Each wall is flat, endless, passes through zero and stands at right angles to its row. A trip goes straight from one point to another. List the walls that it crosses, first one first.

Walls:
(1): [ 0.11 -0.40 -0.46]
(2): [ 0.45 -0.46 -0.28]
(3): [-0.49 -0.38 -0.15]
(4): [-0.14 -0.43 -0.30]
(5): [0.01 0.10 0.36]
(6): [-0.19  0.28  0.27]
(7): [0.01 0.14 0.06]
(8): [-0.34 -0.44  0.09]
(9): [-0.04 -0.12 -0.21]
(10): [-0.07 -0.13 -0.22]
Trips:
[-0.10 -0.38 -0.38] to [-0.45  0.05 -0.53] -> 2
[-0.06 -0.24 -0.50] to [-0.42 -0.50 -0.30] -> none
[ 0.68  0.05 -0.73] to [-0.29 -0.56  0.09] -> 3, 8

Walls:
(1): [-0.09  0.13  0.31 -0.27 -0.09  0.10  0.14  0.66 -0.33]
(2): [-0.39 -0.17 -0.43 -0.65  0.12  0.08  0.18  0.16  0.32]
(3): [ 0.18 -0.74 -0.04  0.06  0.51  0.65 -0.39  0.64  0.02]
(4): [-0.02  0.21  0.41 -0.20 -0.47 -0.15 -0.51 -0.51  0.02]
(5): [ 0.33  0.18  0.48 -0.38 -0.17  0.26 -0.14  0.29 -0.44]
(6): [ 0.16 -0.15 -0.49 -0.07 -0.06 -0.68 -0.14 -0.15 -0.46]
(7): [-0.07 -0.12  0.20  0.21  0.49  0.53  0.84  0.11 -0.53]
Trips:
[-0.18  0.17 -0.25 -0.29 -0.08 -0.40 -0.29  0.64 -0.13] to [ 0.27 -0.04 -0.27 -0.42 -0.64 -0.33  0.10  0.20  0.28] -> 3, 4
[-0.24  0.37 -0.33 -0.10 -0.23  0.34  0.28 -0.55 -0.42] to [-0.17  0.09  0.21 -0.11 -0.36 -0.53  0.17 -0.17  0.31] -> 7
[-0.22  0.15  0.19 -0.48  0.02  0.65 -0.46 -1.02 -0.13] to [ 0.75  0.18  0.21 -0.38  0.11  0.09 -0.21  0.20  0.08] -> 2, 3, 1
[-0.08 -0.06  0.53  0.02 -0.64 -0.47 -0.09  0.68  0.18] to [-0.07  0.11  0.41  0.08 -0.04 -0.66 -0.22 -0.44  0.13] -> 6, 1, 5
